Each row of a before or after table is a point. One or more steps were done to the points. Then noise was added and the rows were shuffled. The steps act on columns, c1 being the first. Name the steps. A step turns or swaps two columns, mirrors them in a line or flattens them onto one, adds a multiple of one to another, or multiplies or shifts one. Angles are multiples of 10 degrees, from the lower column toward the higher: turns from -170 to 170, lines from 10 to 170 but not 90. Use the fewest steps. Two steps may share a column if one is a turn and the other turns, adds or multiplies; they go together, in the order done. Otherwise the lowest column goes first.
In the rows, 128 means zero.

Before (11 x 2):
[[145 169]
 [143 164]
 [133 127]
 [135  87]
 [169  98]
 [ 95 147]
 [164  81]
 [119  86]
 [124 143]
 [111 101]
 [123  87]]
After (11 x 2):
[[127  65]
 [129 126]
 [133  71]
 [123  71]
 [128  87]
 [129 145]
 [126 182]
 [128 173]
 [129  92]
 [123 151]
 [130  75]]
Steps: multiply c1 by 0; multiply c2 by 1.3

Before (9 x 6):
[[ 90 210 159 168 157 137]
 [121  88 119 110 101 150]
 [115 137 187 119  87 128]
 [166 103 158  98 119  79]
 [147 142 141  87  74 129]
 [147 164 151 123  83 124]
 [141 123 151  73 106 129]
 [139  94 100 130 127 184]
 [141  95 180 136 153 156]]
After (9 x 6):
[[ 40 135 159 122 132 157]
 [159  98 125 130 151 102]
 [126 157 146 120 130  72]
 [162 122 109 129 187 129]
 [116 122 185 118 129  87]
 [164 122 179 117 153 153]
 [101 161 158 125 127  81]
 [137 132 161 120 130  99]
 [166 151 165 118  81 123]]
Steps: turn c1 and c2 by 60 degrees; flatten c3 and c4 onto the line at 170 degrees; swap c5 and c6

Before (10 x 11):
[[ 95 150 155 130 113 139 178 154 142 163  49]
 [111 104 119 172 164 109 199 144 144 111 139]
 [139 108  88 167 134 153 186 151 138 103 129]
 [ 90 126 106 154 100 111 151 144 177 179  81]
 [135  95 131 147 144 126 123 159 171 124  80]
 [137  96 125 196 117 124 170 146 157 170 104]
 [164 142 136 131 153 169 136  93 147 120 139]
 [133 131 121 152 165 196 100  91 111 148 125]
 [158 141 127 100 157 180 104 110  99 180 145]
 [157 108 103 127 172 165 147  86 128 139  85]]
After (10 x 11):
[[165  89 123 134 109 106 122  92 154 122 131]
 [140  87  97  82 130 129 180 151 153 140 133]
 [ 73 128 106 103 156 151 146 144 123  57 159]
 [ 71  82 122 154 137 152 142 154 112  93 190]
 [116 110  86 112 103 169 192 144 161 130 112]
 [131 100 107 118  86  64 108  91 117 124 134]
 [162 101 154 132  81  81 103 110  85 107 123]
 [141 102 133 103  83 101 155  86 137 119 179]
 [128 122  61 114 137 140 179 146 118  76 152]
 [118 148 108 127 125 114 151 159 167 103 177]]
Steps: mirror c1 and c11 in the line at 10 degrees; turn c2 and c7 by -50 degrees; turn c2 and c6 by 140 degrees; turn c3 and c4 by 100 degrees; turn c9 and c10 by -140 degrees; turn c5 and c9 by 160 degrees

Before (14 x 18):
[[109 161 159 146 167  84  88 167 160 141 144  85 137 142 114 159 125  99]
 [110 191 164 115 113 161 114 100 109 102 114 134  69 153 149 171 181 138]
 [129 104 111  82 127 133  90  95 125 118 121 151  74 116  53 152 137 110]
 [135 136 130 172 169 157  84 171 137 113 101 148 105 119 110  92 113 162]
 [ 96 107 137 160 113 123 176 115 146 156 161 125 106 118 135 157 132 156]
 [172 132 142 116 164 154  94 141 142  81 132 132 132  95 131  95 149 170]
 [174 154 147 118 134  88  87 175 113 171 165 102 154 117 104  87 126 149]
 [141 139 103 135 148 136  98 113 128 113  85  87 129 102 147 168 116  92]
 [100 133  97  95 136  83 144 116  81 132 173 147 102 120  69 130 101 169]
 [166 154 138 121 163 101 101 158 109 116 158 146 154 160  97 113 169 110]
 [132 158 118 174 108 152 120 163 140  93 104 146 104  66  96 145 110 181]
 [147 107 151  91  96 116 157 166 144 147 121 124 122 133 141 143 126 160]
 [ 86 185 126 163 110 117 164 150  92  89  87 120  71  85  95  88 187 157]
 [180 124 166 111 103  86 150  94 144 146  78  77 158 111 130 161 124 151]]
After (14 x 18):
[[ 59 185 137 166 110 101 163 149  91  88  87 110 124  85 109  88 245 157]
 [159 154 172  86 133 109 119 175 112 171 164 179 132 118 111  88 126 149]
 [ 92 105 115  89 127  71  81  93 124 119 120 111 169 118  79 152 145 110]
 [169 154 156 100 162 103 121 156 109 115 158 139 151 160 107 113 212 110]
 [100 132 150 143 136  53  95 114  80 132 171  96 133 120 114 131  74 170]
 [115 162 182  89 166 125 146 166 161 139 144 149  87 141 116 157 122  99]
 [158 123 183 149 103 139 112  94 145 147  77 200 118 111 123 160 120 151]
 [130 107 149 158  96 148  91 166 145 148 121 144 143 133 130 142 124 161]
 [ 73 190 119 114 112 177 114 101 107 101 114 113 147 153 115 172 234 138]
 [116 137 104  84 169 130 171 172 139 113 100 117 155 119 105  93  97 163]
 [120 140 109  97 147 125 135 113 129 113  85 167 113 101 153 169 105  92]
 [ 97 108 136 174 113 138 159 115 149 156 161 109 114 118 131 157 136 156]
 [115 158 102 121 108 109 173 163 141  93 105 116 152  67 101 144  93 181]
 [149 132 113  95 165 149 115 141 141  81 131 153 159  95 114  96 171 171]]
Steps: turn c1 and c12 by 140 degrees; turn c1 and c13 by -120 degrees; turn c3 and c6 by 60 degrees; turn c6 and c15 by -40 degrees; swap c4 and c7; multiply c17 by 2

Before (14 x 32):
[[127 139 143 129 155  96 112 142 180 119 184 111 158 132 137 129 159 175
  142  97 173 136 145 160 147  91  95 136 117 155 165 129]
 [119  89 128 108 123 166 185 131  95 161  80 186  64 111 159 158 114 100
  111 169 113 164  86 109 127 140 151 105 154 112 145 125]
 [130 123 146 104 121 141 122 135 118 136 107 136  71 103 196 152  98  78
  102  96 113 142  93 148  95 123 153 100 154 107 116 140]
 [143 140 112  73 179 104 145 150 173 126 129 107 137 137 152 124 130 154
  158  92 168  87 149 115 135 131 126 170  96 120 108 128]
 [144 123 108 128 150 109 100 172 119 120 152 133 161 152 129  97 125 132
  141 104 172  87 144  97  97  99 125 122  88 135 131 140]
 [119  76 166 110  97 154  81  91 176  77  93 131  78  76  96 152 163 102
  136 160 113 170 149  79 135 146 189 112 129 158 108  84]
 [134 114 179 182 121 169  63 129 173 113 112 138  91  99 120 170 137  96
  153 178 120 177 103  91 178 143 172 135 166 149  71  58]
 [119 127 109 155 161  98 106 135 144 105 141  52 144 121 168 134 138 181
  164 112 145 114 138  87 125 120 104 141 110 141 146 149]
 [138 146 125  96 167  91 118 163 128  89 126 114 186 100 167 125 145 172
  140  93 156 101 142  95 172  74 137 115 115 151 124 135]
 [140 168 127 147 170  71 102 120 143 134 165 108 150 114 143 153 152 160
  102 113 157  98 178 100 148  88 127 151  83 105 132 140]
 [125  95 119 111 140 159 179 129  88 145 128 133 102 113 175 165 104  92
  129 165 140 143 127 167 108 145 202  71 150 110  90 154]
 [105 105 112 110 136 157  61 128 134 117  92 124  96  50  69 165 142  99
  122 154 129 160 122 105 142 170 167 136 185 158 111  70]
 [145 134 114 123 140 104 143 162 130 117 194  94  99 108 137 124 142 152
  132  77 171 119 126  89 164 117 131 108 106 119 119 132]
 [115  68 147 119 159 146 152 117  89 149  71 127  59 141 149 134  78  77
  111 135 125 168 111 155 147 126 172  60 161  71 122 107]]
After (14 x 32):
[[138 143 125 100 169  91 116 125 138  86 128 129 157 102 162 125 144  70
  140  93 193 178 142  97 170  14 134 115 117 152 126 135]
 [145 121 109 129 148 108 100 129 123 123 149 146 121 149 130  96 127 133
  141 102 206 150 143  97 100  40 126 121  90 134 129 138]
 [144 168 127 149 169  72 101 130 140 132 163 160 123 114 141 150 151  73
  102 113 179 170 175  99 149  28 126 152  83 106 132 141]
 [117  91 128 108 123 166 186 124  99 161  79 144  83 110 159 157 114 116
  111 168  77  85  85 109 129  81 153 102 151 116 148 125]
 [103 104 109 108 138 158  63 130 133 120  89 115  98  52  73 166 142 103
  120 151 114  88 124 108 145 108 165 135 184 158 111  72]
 [120 124 112 156 162  97 104 131 145 104 141  64 127 121 167 136 140  66
  165 114 160 182 134  85 123  61 108 141 110 142 147 149]
 [125  96 118 110 142 156 182 120  90 146 127 134  95 115 177 165 106 112
  128 167 128  88 127 165 106  83 201  69 149 110  91 153]
 [115  76 168 111  98 155  83 137 167  77  91 151  96  74  97 147 162 149
  136 158  85  82 149  78 133  85 189 112 130 157 110  86]
 [133 112 181 181 119 170  62 134 170 114 112 112 103  96 115 170 137 113
  153 175  99  74 103  92 180  82 171 135 170 151  70  59]
 [115  66 148 117 158 147 152 121  87 150  69 111  72 140 147 136  77  75
  111 133  89  64 115 153 146  68 173  62 162  71 123 106]
 [127 138 146 127 157  95 112 138 179 120 184 129 120 131 136 128 160  58
  143  94 205 167 145 161 147  31  97 136 117 155 166 130]
 [130 121 144  99 119 141 124 128 120 134 108 100  90 105 193 151  97 149
  103  95  81  76  93 149  95  64 154 101 155 106 117 137]
 [143 138 112  74 178 105 142 138 174 126 131 130 107 137 151 127 129  76
  157  93 188 170 149 117 133  71 129 171  96 118 108 128]
 [148 133 114 123 137 104 143 131 136 119 191  92  70 106 135 126 144 106
  133  76 174 152 124  86 165  57 127 114 105 116 117 130]]
Steps: turn c18 and c22 by 120 degrees; add -1.5 times c5 to c18; flatten c8 and c9 onto the line at 80 degrees; add 1 times c23 to c12; multiply c21 by 1.6; turn c13 and c21 by 30 degrees; shift c26 by -60
